Rows are points. The last column is the point's height on a tilted bowl or saddle (a function of degree 2), plus a little noise. Along how many of its main directions does it bend up, bend down or stay straight?
(in the rows, 128 means zero)

Points, 11 rows:
[[104 116 152]
 [143  33 217]
 [ 57 116 190]
 [167 168 140]
 [135 137 138]
 [154 132 138]
 [168 112 147]
 [ 51 106 201]
 [127 158 138]
 [148 186 143]
 [148 209 157]]
Directions: 2 up, 0 down, 0 straight

Points:
[[183 105 121]
 [134 101  77]
 [178 194  75]
 [130 201 100]
 [ 97 112  55]
 [ 77 164 103]
 [ 57 184 146]
 [171 132  99]
 [135 146  79]
 [141  70  84]]
Directions: 1 up, 1 down, 0 straight

Points (15 x 4):
[[  7  65 105 193]
 [131 156 159 113]
 [ 72 129 152  66]
 [134 163 131 121]
 [125 186 163 117]
 [143 101 115 119]
 [164 123  71  97]
 [ 94 159  70 144]
 [120  56 162 112]
 [ 69 123 193   7]
 [128 124  98 127]
 [143 128 154 114]
 [154  90 147 110]
 [186 123 185 137]
 [ 99 111 102 140]]
Directions: 1 up, 1 down, 1 straight

Points:
[[ 99 161 160 113]
 [158  40 150 137]
 [ 30 121  54  33]
 [ 85 109 131 103]
 [ 50 109 176  64]
 [101 101 201 111]
 [158 245 163 197]
 [167 101 108 118]
 [ 74 178  86  37]
 [216 128 117  96]
 [125 116 105 112]
 [150 201 140 140]
 [135 104  70 106]
 [109 135 124 107]
 [133 120 101 110]
 [135 133 141 126]
 [121 135 136 118]]
Directions: 1 up, 2 down, 0 straight

Points (26 x 5):
[[139  93  62 170 129]
 [107 226  97 131  37]
 [119 134 132 136 127]
 [125 139 142 182 149]
 [132 215  88  55  22]
 [ 43 111 186  83  54]
 [ 71 155 123 136 111]
 [ 95 108 177 153 153]
 [130 172 133 156 108]
 [146 136  63 153 107]
 [187 175 118 162  62]
 [134 167 141  65  94]
 [178  99 129 122 139]
 [ 65 114 188  96  90]
 [142 127 127 189 140]
 [111 146 184 126 125]
 [ 98  44 138 130 124]
 [114 122 139 132 131]
 [209 100  20 158  72]
 [209  87  65 208  57]
 [211 109 165 132 128]
 [109 107 117 109 121]
 [152 111 106 141 128]
 [105 146  22  83  73]
 [137 133  70 137 111]
 [141  65  69  75 140]]
Directions: 1 up, 2 down, 1 straight

Points, 26 rows:
[[123 107 183 195 145]
 [122 100  84  58 167]
 [130 113 116  30 164]
 [105  63 169 152 153]
 [ 99 136 148  82 158]
 [145 120 117 127 108]
 [101 156 122 163 141]
 [125 158 158 111 136]
 [150 118 156 115 120]
 [101 149 177 165 157]
 [196 100  91 110 114]
 [ 88  54 100 207 180]
 [122 158 111  70 135]
 [129 102 169  88 149]
 [115  97 168 131 139]
 [135  93 117 150 123]
 [ 74 105 115 119 167]
 [144  71 189 154 160]
 [133 184  81 147 126]
 [115 167 104  86 140]
 [103 102  56 182 183]
 [ 65 107 249 129 249]
 [108 171 105 136 141]
 [ 98 160 134 125 150]
 [ 93 142 104 142 148]
 [ 98 177 167 166 172]]
Directions: 3 up, 0 down, 1 straight

Points (22 x 5):
[[122 128 178  92 106]
 [ 65 119  98 122 102]
 [127  89 114  73  87]
 [136 163  89 118 114]
 [126  94 131 136 128]
 [101 125  95 127 118]
 [101 106 172 146 116]
 [ 98  94 178 123 111]
 [161   9 109  95  93]
 [102 167 128 123  99]
 [156 185 149  94  66]
 [138 140 125 155 123]
 [126 116 151 102 117]
 [155 149 139 167 123]
 [134 126 113 203 107]
 [202 125  96 211  93]
 [129 116  97 146 123]
 [200 123  93 134 118]
 [ 98 146 143  98  85]
 [145 118  68 119 116]
 [184 130 249 116 249]
 [ 93 112 144 115  98]]
Directions: 1 up, 3 down, 0 straight

Points (47 x 7):
[[117 140 188 189 150  51  67]
 [110 138 171 168 177  64  85]
 [180 183 135  40 184 180 117]
 [ 89  22 170 141 139 161  63]
 [140  90 149 127 120 157 133]
 [146 142 130 173 126 117 115]
 [147  92 215 115 152 110  86]
 [ 91  87 118 103 153 126 121]
 [100 148 176 238 144 112  54]
 [122 177 163 144 123 140 135]
 [ 93  89 144 159 157 160 117]
 [109 158 188 152  95 142 131]
 [159  99 105 163  77  54  90]
 [160 146 172 171 149 143 105]
 [164 100 140 126  92  95 123]
 [ 67  91 132  85  93 125 111]
 [ 90 170  19 178  86 112  11]
 [124 126  93  93 187 100 108]
 [106 199  98  99  91 144 104]
 [ 73  47 115 136 162 202  65]
 [132 115 121  64  88 121 112]
 [ 83 109  65 153 142 101  78]
 [142  96 161 149 147 119 121]
 [106 112  57  38 107 141  50]
 [239  70  84 164 133 155  84]
 [128 115 109 180 142 164 101]
 [ 74  61  62 116 112 208  36]
 [202 123 133 138 105 106 109]
 [112 131  84 145  82 152 110]
 [ 91  80  76 176 120 121  73]
 [170  58  50  78 139 159  92]
 [222  59 171  96 152 228 100]
 [140 142 135 128 131  89 124]
 [130 142 194  44 106 141  87]
 [ 76 182 165 138 125 126 151]
 [ 53 163  88 145 150 148 118]
 [104 173 114 156  66 171 107]
 [138 102 110 131 153 211 120]
 [108 169  87 113 161 139 125]
 [171 133 140 146 128 151 125]
 [ 44 129 126  88 132  46  75]
 [ 95 143 182 101 182 188 150]
 [  7 131 175 110  96 111 128]
 [143 152 120 149 169 127 125]
 [191 162  64 126  72  57  43]
 [154 173  88 123 109 122 106]
 [112 224  66 160  86 125  54]]
Directions: 0 up, 4 down, 2 straight
